Each row is a point. Each copy is the shape, with its points in the same order, stretched, turned, moved and blurred by noise. Is it also mirrored, or only turned?
In the rows, zero is written as 128.

Shape (5 x 2)
[[108 134]
 [137 120]
 [ 98  82]
 [148 153]
 [176 181]]
Copy 1 (5 x 2)
[[105 117]
 [138 115]
 [109  62]
 [138 151]
 [156 187]]
Copy 1 is: only turned
Copy 2 (5 x 2)
[[103 110]
 [129 111]
 [109  65]
 [134 145]
 [151 182]]
Copy 2 is: only turned
Copy 3 (5 x 2)
[[102 127]
 [136 122]
 [110  70]
 [140 156]
 [153 194]]
Copy 3 is: only turned
Copy 4 (5 x 2)
[[138 115]
 [113 139]
 [ 90  90]
 [144 159]
 [161 195]]
Copy 4 is: mirrored

Shape (6 x 3)
[[ 81 133 139]
 [ 96 101  82]
 [149 199 122]
 [150 160  98]
 [ 87  97 121]
 [119 119 132]]
Copy 1 (6 x 3)
[[ 98 142 153]
 [ 89  99 104]
 [168 187 105]
 [156 141  93]
 [ 96 104 148]
 [127 120 140]]
Copy 1 is: only turned
Copy 2 (6 x 3)
[[136 101 186]
 [175  74 130]
 [166 192 151]
 [180 158 114]
 [136  76 157]
 [132 116 139]]
Copy 2 is: mirrored
Copy 3 (6 x 3)
[[141  80 115]
 [ 97 116  77]
 [195 161 114]
 [153 163 100]
 [104  87 105]
 [127 117 125]]
Copy 3 is: mirrored

Shape (10 x 4)
[[ 75 126 162 137]
 [122 179 135 162]
 [155 124  81 111]
 [113  92 100 148]
 [143 118 125 120]
 [153 189 111 153]
 [133 142 101 170]
 [161  84  65 115]
 [123  83 128 150]
 [ 70 134 153  88]]
Copy 1 (10 x 4)
[[ 66 132 146 129]
 [120 176 133 165]
 [167 123  96 121]
 [115  86 108 140]
 [140 124 127 125]
 [154 185 113 162]
 [135 133 107 173]
 [175  84  92 120]
 [115  78 144 148]
 [ 60 139 135  85]]
Copy 1 is: only turned
Copy 2 (10 x 4)
[[ 62 157 145 132]
 [121 206 127 161]
 [167 138  88 121]
 [111 116  89 159]
 [141 135 120 133]
 [156 212 104 155]
 [128 170  85 174]
 [172  94  64 122]
 [108 110 108 165]
 [ 72 152 145  84]]
Copy 2 is: only turned
Copy 3 (10 x 4)
[[116  94 158  97]
 [183 104 140 145]
 [138 167  76 125]
 [ 99 119  94 144]
 [124 155 124 126]
 [189 128 115 145]
 [156 116 107 160]
 [107 177  55 141]
 [ 89 137 127 151]
 [117 111 143  56]]
Copy 3 is: mirrored

Shape (9 x 6)
[[179 101 113 120 124 158]
 [144  75 145 140 151 113]
 [169  71  83 153 156 154]
 [ 95 168 110  89  93  89]
 [159  96 111 148 115 137]
 [158 134 190 111 112  92]
 [144 156 114 152 121 121]
 [100  86 165  91 114 183]
 [135 155 135  94 166 125]]
Copy 1 (9 x 6)
[[145  92 117 160  71 163]
 [122  77 161 156 106 112]
 [127  61 110 208  88 149]
 [ 87 147  72  68 111 118]
 [144  82 101 163  84 128]
 [143 141 169  99  76 108]
 [131 150  97 157  96 113]
 [170  83 134  87 154 175]
 [ 96 158 142 124 111 157]]
Copy 1 is: mirrored
Copy 2 (9 x 6)
[[175 101 133 114 104 176]
 [156  73 133 137 143 137]
 [167  90  77 132 121 179]
 [ 86 123 152  89  79 107]
 [160  99 120 142  99 153]
 [157 109 199 115 135 100]
 [147 158 135 133 109 124]
 [103  65 184 126 120 201]
 [131 144 148 100 151 131]]
Copy 2 is: only turned
Copy 3 (9 x 6)
[[167 117  93 145 159 175]
 [141 105  98 171 188 117]
 [143  72  88 144 196 176]
 [125 128 116  97  88  92]
 [146  90  97 158 152 157]
 [185 150 127 169 134  95]
 [141  91 140 136 128 132]
 [ 95 184  90 156 146 159]
 [151 143 140 102 167 121]]
Copy 3 is: mirrored

Shape (12 x 8)
[[164 178 109 143 137 177 135 113]
 [149 119 133 167 126 174 130 105]
 [126 167 193  98  85 107  65 186]
 [144  96 112 131 159 115 152 122]
 [119  86  95 104 107  82 110 132]
 [ 85 177 168 150  98 134 107 209]
 [163  88 137 110 133 129 159 118]
 [145 112 145 164 120  95 124 125]
 [ 46 157 164 140  56 136  87 166]
 [147 147 121 153  71 164 114 180]
 [159 109 109 128 114  81 170  94]
 [173 135 117 155 150 141 110 125]]
Copy 1 (12 x 8)
[[145 163 122 142 139 202 154 104]
 [126 128 151 167 155 169 135  93]
 [108 145 207  96  95 134 103 200]
 [166 100 107 133 157 125 156 110]
 [153  78 142  98 110  83 104 110]
 [ 82 159 142 152 103 126  94 206]
 [145  79 137 124 132 146 185 112]
 [145 128 156 150 141  98 146 121]
 [ 37 154 166 129  93 110  65 161]
 [113 128 155 165  81 174  97 146]
 [161 107 122 123 120  93 190  83]
 [172 144 143 147 152 160 131 120]]
Copy 1 is: only turned
Copy 2 (12 x 8)
[[105 172 109 139 139 145 135  71]
 [136 117 130 167 129 169 116  84]
 [107 168 178 139  78  92 108 185]
 [141  94 112 121 169 137 133 134]
 [120  69 111 110 122  92 108 149]
 [ 49 153 171 166  97 146 138 172]
 [175  98 118 107 132 143 132 129]
 [143  97 119 171 129 120 130 153]
 [ 42 108 193 171  56 127 131 137]
 [ 90 146 111 151  73 163 107 130]
 [160  84  79 124 124 100 165 129]
 [133 143 107 153 160 135 104 117]]
Copy 2 is: only turned

Shape (13 x 9)
[[140  95 120 135 168 138 143 140 167]
 [ 82 156 180 174 139  73 105 147 135]
 [136 157  67 121  81 121 140 113  92]
 [119 119  92 153 116 186  83  97 152]
 [144 160  68 144 167 164 109 149 113]
 [106 203 157 102 151 110 105  70 101]
 [112 100 126 166 171 122 153 130 110]
 [110 162 125 145 140 110 150 116 169]
 [124 137 118 135 125  94 173 136 142]
 [140 162 112 100 117 135 103 175  99]
 [ 53 197 105 127 183 155  80 123 165]
 [149 212 126 101 103 155 133 146 134]
 [161 176 125 130 114 128  89 115 181]]
Copy 1 (13 x 9)
[[137  94 113 133 164 137 155 153 136]
 [109 182 180 186 128 100 135 124 132]
 [148 140  75 156  45 150 117 141 115]
 [117 129  84 147 143 193  77 133 132]
 [131 153  61 140 150 159 141 157  82]
 [109 183 123  98  93 103 114  68 100]
 [117 100 120 173 146 131 169 126  99]
 [132 161 111 152 130 111 146 114 164]
 [140 131 119 163 100 109 161 135 148]
 [134 169 120 120  94 145 136 177  92]
 [ 54 202  82 120 166 126 113 127 137]
 [153 202 108  99  94 154 148 128 139]
 [168 181 116 125 131 131  88 130 159]]
Copy 1 is: only turned
Copy 2 (13 x 9)
[[148 112 124 147 161 149 123 121 148]
 [ 97 154 188 155 160  59  75 135 127]
 [128 175  67 160  74 104 121 126  76]
 [ 77 165  93 140 118 191 110  83 138]
 [130 178  93 141 144 181 110 147  88]
 [107 192 148  99 137  77 136  80  78]
 [132 110 132 185 174 123 115 112 102]
 [128 164 130 153 156  89 135 125 153]
 [151 143 118 173 135  81 127 136 125]
 [131 157 129 103  92 134 100 171  76]
 [ 52 198 119 105 192 138 133 148 128]
 [141 205 145 108  81 133 149 158 103]
 [135 207 131 103 107 133 101 112 161]]
Copy 2 is: only turned
Copy 3 (13 x 9)
[[130 102 131 144 162 160 137 122 179]
 [147 135 210 169 106 143 138 124  99]
 [138 188  66 115 106 124 167 129 107]
 [122 184  94 133 146 177  79  87 138]
 [161 175 102 121 177 189 150 143 127]
 [135 165 170  57 131 124 150  75  80]
 [123 113 130 173 174 135 153 124 117]
 [125 157 155 142 126 157 164  97 145]
 [129 136 126 151 121 125 181 121 154]
 [174 163 128 105 136 133 140 179 136]
 [106 189 182  86 149 224 134 123 119]
 [164 204 137  84 129 124 152 131 157]
 [168 167 135 108 102 170 123  80 158]]
Copy 3 is: mirrored

Shape (17 x 11)
[[105 131 141  96  90 113 143 136 181 122 113]
 [143 106 176 101 115 139 151 100 145 119 145]
 [125 112 122  89 106 130 187 117  67 101 102]
 [146  80  99 126 107 150 202 133  85 122 121]
 [147  76  75  76 137 137 184 118  84  95 166]
 [135 163 135 183 152 140  63 134 127 176 156]
 [103 142 134  66 114 150 118 120 135 150 129]
 [125 119 137  73 101 104 154 157 147 169 135]
 [147 118  96  88 141 144 162 123 111  97 105]
 [113  88  74 121 129 142 197  88 117 124 131]
 [ 88 171 158 151 151  92  99 131 120 154 173]
 [130 126 140 101 126  90 122 150 160 110 123]
 [ 91 114 123 179 116 123  41 121  99 144 167]
 [128 183 112 167  89 124  87 120 124 136 183]
 [131 136 162  86  94 123 131 153 155 133 147]
 [141  80  82 114 127 148 162 131  75 115 125]
 [144 151 124 162 115  82  56  85 112 177 152]]
Copy 1 (17 x 11)
[[126 141  98  69 118 103 139 150 152 108  98]
 [128 110 126  61 113 110 172 117 125  99 153]
 [125 123 120  80 105 135 148 117  59  53  92]
 [164 104 116 108 104 144 170 155  50  82  92]
 [160 111  72  87 138 128 164 142  25  88 134]
 [133 142 174 173 128 132 114  87 134 193 158]
 [ 97 156 118  46 119 132 124 110 121 148 125]
 [139 155 120  49 109  77 148 137 105 136  84]
 [162 148 105  85 146 151 135 129  80  88 109]
 [146  83  81 116 138 154 180 125  71 113  94]
 [ 80 142 149 150 131  89 144  70 130 147 153]
 [154 149 116  91 143  77 118 137 133  98 119]
 [ 91  85 128 161 112 108  80  95 111 158 167]
 [125 142 102 164  76 122 123  88 135 156 156]
 [130 158 118  61 102  87 138 142 132 115 138]
 [156 109 108 111 128 146 136 145  40  98 109]
 [134  95 130 151  97 102  99  32 129 175 134]]
Copy 1 is: only turned
Copy 2 (17 x 11)
[[ 84 143 133 111  75 134 129 128 171 159 123]
 [ 95 133 166 114 136 118 154 107 135 146 142]
 [ 91  90 118  59  95 117 188 115 105  78 113]
 [127  64  95 102 107  83 200 129 116  96 119]
 [112  61  76  76 151  93 150 143 119  88 148]
 [143 164 100 189 151 170 110 134  60 149  96]
 [107 115 128  90 119 182 116 114 136 145 113]
 [119 110 135  83 102 138 140 158 140 179 109]
 [132 120  94  79 114 112 146 129 141  75 123]
 [ 93  66  53 102 129  93 157  92 143 113 100]
 [ 70 160 113 154 150 169 130 154  59 156  98]
 [ 97 155 138 111 106 121 119 167 132 131 126]
 [ 76 116 105 197 128 173  70 130  40 135 117]
 [101 168  62 171 102 155 122 125  55 157 155]
 [110 146 153 117 101 147 141 152 146 164 152]
 [132  62  88  99 123 100 153 134 107  79 113]
 [108 160 100 144 126 120  67 101  21 166 116]]
Copy 2 is: only turned
